Rows are points. Two turns around zero, p and q, are shown by what they do to some points. Write where each new point lands after one turn and then the other. Backwards means that the second turn is done in reverse. Each puzzle has new turns, and all numbers are rounded.

Turn p:
|  0.138 | -0.004 | -0.171 | -> | -0.105 | -0.165 |  0.101 |
| -0.094 | -0.085 | -0.029 | -> | -0.072 |  0.028 | -0.105 |
| 0.126 | 0.161 | 0.208 | -> | 0.214 | 0.088 | 0.178 |
| -0.252 |  0.080 |  0.126 | -> |  0.170 |  0.104 | -0.215 |
|  0.082 | -0.152 | -0.134 | -> | -0.208 | -0.055 |  0.041 |
Turn q:
| -0.156 |  0.184 | -0.072 | -> | 0.113 | 0.209 | 0.084 |
|  0.190 | -0.176 | -0.001 | -> | -0.047 | -0.248 | -0.059 |
| 0.064 | 0.156 | 0.015 | -> | -0.013 |  0.025 |  0.167 |
| -0.114 | -0.169 |  0.231 | -> | -0.220 |  0.059 | -0.207 |
|  0.017 |  0.005 | -0.173 | -> |  0.167 | -0.045 |  0.016 |
Where do these land?
q, then p: |  0.070 | -0.193 |  0.027 | -> | -0.181 | -0.038 | -0.092 |
p, then q: | -0.093 |  0.154 |  0.085 | -> |  0.028 | -0.167 |  0.105 |
p, then q: |  0.219 | -0.140 | -0.043 | -> | -0.158 |  0.190 | -0.091 |
p, then q backwards: | -0.196 |  0.179 | -0.069 | -> | -0.019 | -0.210 | -0.175 |

Turn p:
|  0.073 | -0.203 |  0.134 |  0.044 | -> |  0.001 |  0.081 |  0.038 | -0.242 |
|  0.104 | -0.165 |  0.301 |  0.046 | -> |  0.138 |  0.141 |  0.121 | -0.278 |
| -0.050 |  0.115 |  0.035 | -0.153 | -> |  0.083 |  0.099 | -0.043 |  0.147 |
| -0.078 |  0.181 | -0.226 |  0.176 | -> | -0.111 | -0.264 |  0.058 |  0.189 |
|  0.118 |  0.007 | -0.055 | -0.112 | -> |  0.059 | -0.008 | -0.161 | -0.006 |
| -0.167 |  0.065 | -0.187 | -0.001 | -> | -0.169 | -0.049 | -0.012 |  0.189 |
Turn q:
| -0.060 | -0.022 |  0.016 |  0.153 | -> | -0.016 | -0.038 | -0.144 | -0.073 |
| -0.139 | -0.045 | -0.018 |  0.077 | -> |  0.092 | -0.045 | -0.100 | -0.085 |
|  0.217 |  0.082 | -0.027 |  0.154 | -> | -0.226 | -0.029 | -0.093 |  0.133 |
| -0.133 |  0.081 | -0.112 | -0.454 | -> | 0.332 | 0.128 | 0.311 | 0.140 |
|  0.053 |  0.067 |  0.153 | -0.050 | -> | -0.083 |  0.150 |  0.054 | -0.031 |
|  0.062 | -0.163 | -0.010 |  0.120 | -> | -0.100 | -0.164 | -0.028 | -0.084 |
Where do these land?
p, then q backwards: |  0.069 | -0.159 | -0.036 | -0.127 | -> | -0.073 |  0.056 |  0.128 |  0.150 |
q, then p: |  0.172 |  0.012 | -0.380 | -0.025 | -> | -0.166 | -0.123 |  0.200 | -0.303 |
p, then q: | -0.167 |  0.091 |  0.088 | -0.023 | -> | -0.108 |  0.113 | -0.136 | -0.042 |
q, then p backwards: |  0.170 | -0.066 |  0.230 | -0.097 | -> | -0.190 | -0.195 |  0.067 |  0.130 |
q, then p: | -0.168 |  0.101 |  0.086 |  0.103 | -> |  0.021 | -0.107 | -0.166 |  0.130 |
p, then q backwards: | -0.076 |  0.021 |  0.012 |  0.170 | -> |  0.112 | -0.115 | -0.011 | -0.097 |

Turn p:
|  0.126 |  0.026 | -0.107 | -0.002 | -0.205 |  0.074 | -> |  0.094 |  0.039 | -0.031 | -0.235 |  0.038 | -0.086 |
| -0.048 | -0.189 |  0.078 | -0.061 |  0.237 | -0.340 | -> |  0.084 | -0.139 | -0.154 |  0.378 | -0.151 |  0.063 |
| -0.102 |  0.156 | -0.072 |  0.082 |  0.016 | -0.074 | -> |  0.057 | -0.076 |  0.175 |  0.056 |  0.093 | -0.031 |
|  0.040 | -0.010 | -0.216 |  0.033 |  0.201 |  0.067 | -> | -0.044 |  0.098 | -0.037 |  0.138 |  0.143 | -0.205 |
|  0.064 | -0.122 | -0.008 |  0.190 | -0.181 |  0.050 | -> |  0.087 |  0.124 |  0.062 | -0.145 | -0.185 | -0.093 |
|  0.066 |  0.048 |  0.238 | -0.153 |  0.175 |  0.023 | -> | -0.108 |  0.050 | -0.122 |  0.104 |  0.065 |  0.271 |
| -0.146 |  0.091 |  0.087 | -0.089 | -0.244 |  0.200 | -> | -0.170 | -0.097 |  0.107 | -0.297 | -0.004 |  0.080 |
Turn q:
| -0.054 | -0.174 |  0.157 | -0.023 |  0.157 | -0.122 | -> | -0.023 | -0.027 | -0.103 | -0.171 |  0.154 |  0.182 |
| -0.127 |  0.161 |  0.012 | -0.094 | -0.088 |  0.220 | -> |  0.083 |  0.019 |  0.151 |  0.250 | -0.083 |  0.087 |
|  0.222 |  0.149 | -0.100 | -0.032 | -0.065 |  0.041 | -> | -0.093 |  0.129 | -0.046 |  0.124 | -0.112 | -0.182 |
|  0.198 | -0.123 | -0.262 | -0.039 |  0.113 |  0.187 | -> | -0.282 |  0.083 |  0.116 | -0.104 | -0.246 | -0.039 |
| -0.011 | -0.105 |  0.121 |  0.242 |  0.221 | -0.090 | -> | -0.147 | -0.243 | -0.110 | -0.128 |  0.173 |  0.045 |
| -0.137 | -0.048 |  0.154 |  0.034 | -0.147 | -0.033 | -> |  0.220 | -0.097 | -0.063 |  0.007 |  0.018 |  0.080 |
| -0.091 |  0.140 | -0.081 | -0.087 | -0.191 | -0.203 | -> |  0.242 |  0.135 |  0.054 |  0.022 |  0.096 | -0.173 |
Where do these land?
p, then q: |  0.031 |  0.144 | -0.112 | -0.058 |  0.084 |  0.085 | -> | -0.136 | -0.007 |  0.050 | -0.027 |  0.165 |  0.054 |
p, then q: |  0.094 | -0.258 | -0.033 |  0.013 | -0.160 |  0.048 | -> |  0.172 |  0.203 |  0.042 | -0.017 | -0.056 | -0.169 |
q, then p: | -0.016 |  0.053 |  0.237 | -0.056 |  0.144 |  0.158 | -> | -0.182 |  0.159 |  0.157 | -0.021 | -0.015 | -0.156 |
p, then q: | -0.151 | -0.227 | -0.064 | -0.113 | -0.078 | -0.100 | -> |  0.184 | -0.004 |  0.014 | -0.240 | -0.105 | -0.067 |
p, then q: | -0.046 | -0.273 |  0.024 | -0.230 | -0.071 | -0.069 | -> |  0.148 |  0.032 |  0.170 | -0.209 | -0.184 | -0.103 |
p, then q backwards: |  0.134 |  0.210 |  0.053 |  0.103 |  0.177 | -0.087 | -> | -0.185 |  0.168 |  0.109 | -0.198 |  0.009 | -0.032 |
p, then q backwards: | -0.035 |  0.187 | -0.033 |  0.192 |  0.211 |  0.050 | -> | -0.131 |  0.251 | -0.095 | -0.147 |  0.103 |  0.005 |
q, then p: | -0.028 |  0.233 |  0.075 |  0.151 |  0.073 |  0.033 | -> |  0.016 |  0.087 |  0.094 |  0.202 | -0.156 | -0.091 |
q, then p: |  0.017 | -0.069 | -0.147 | -0.004 | -0.381 | -0.117 | -> |  0.345 | -0.043 | -0.188 | -0.132 |  0.056 |  0.095 |
